Each row is a point. To make a cloud, some directions were put in groups of two or more. Within a group, all points are equally far from the middle, so they leave a hole (a ring in 2 directions, a hollow ball in 3). The other directions are filled evenly. Then the cloud was stretched, turned, moved and blurred a little. How many holes are there, and how many directions does each take, smallest first?

Cloud:
[[-435,-221,-118],
[-400,144,-76],
[141,-144,55],
[-91,-28,19],
[-105,-194,62],
[178,-188,-159],
[54,49,-418],
[104,179,103],
[175,169,127],
[-228,-6,150],
[-49,-74,196],
[131,29,131],
[249,226,-36],
[317,-224,78],
[33,260,-345],
[272,55,230],
[-266,-89,102],
[75,257,-55],
[42,61,-239]]
Holes: 0

Cloud:
[[123,-5,192,213],
[200,165,-62,208],
[-129,-227,164,-231],
[22,175,27,-221],
[39,-128,206,196],
[284,179,143,105],
[-171,-88,121,-20],
[-130,-339,-4,-263],
[269,-70,-205,56],
[-108,-399,-85,64],
[-144,20,-318,-5],
[41,73,-275,-260],
[139,-187,-113,-272],
[306,189,-145,39],
[231,181,-11,192],
[205,-290,2,90],
[259,127,-190,144],
[197,-146,-220,131],
[196,-199,207,-200],
[92,-339,-47,139],
[150,-319,-13,125],
[239,104,186,166],
[270,162,144,136],
[291,159,204,34],
[220,191,163,-138],
[94,-215,183,-275],
[-33,-71,-335,142]]
Holes: 2 (2, 2)

Cloud:
[[-108,191,-158,88,149,143],
[-165,-312,60,290,-73,-47],
[180,146,18,274,-196,-249],
[143,68,77,236,-61,-291],
[148,-117,-184,-13,-351,139],
[-68,404,96,127,198,131],
[53,-288,-289,-61,-64,357],
[89,-88,-245,-59,-19,157],
[33,95,227,257,-70,94],
[57,94,-180,327,-323,-422],
[296,-15,34,-217,198,-32],
[-151,-234,-196,156,64,49],
[6,-42,4,150,385,-142],
[127,-52,170,10,-130,116],
[378,-190,12,42,242,7],
[-169,-118,55,115,-356,138],
[-196,-22,157,333,-263,-78],
[32,85,42,251,176,281],
[183,169,-124,190,-130,477],
[-168,85,49,339,-239,-145],
[329,31,8,172,-43,134],
[261,-231,26,207,272,-158],
[172,-85,95,57,-277,70],
[-117,-250,-3,-54,-250,329],
[342,-166,-219,171,-193,-70],
[133,-297,-215,-60,86,-4],
[139,-38,-113,-20,22,-265],
[-187,60,-218,-209,-88,183],
[143,304,344,-93,-130,-277],
[88,206,92,98,222,64],
[29,187,252,357,-103,29],
[-282,-73,-8,-214,-80,112],
[36,-118,115,-122,-5,330],
[-76,391,170,344,-146,146],
[108,113,-25,441,-129,-177],
[247,40,16,89,-188,241],
[188,-14,-25,184,221,306],
[226,-140,50,-105,222,91],
[-22,-259,-281,-78,-23,7],
[166,-329,217,5,-21,-178],
[64,-136,236,37,-336,-142],
[35,119,-154,280,-264,-407],
[-76,17,278,-135,-183,-34],
[13,-297,-327,54,-111,-108],
[6,-188,-42,254,5,-67],
[-61,-82,-250,219,-59,-104],
[-23,-87,277,-100,-192,17],
[150,68,9,-39,-189,239]]
Holes: 0
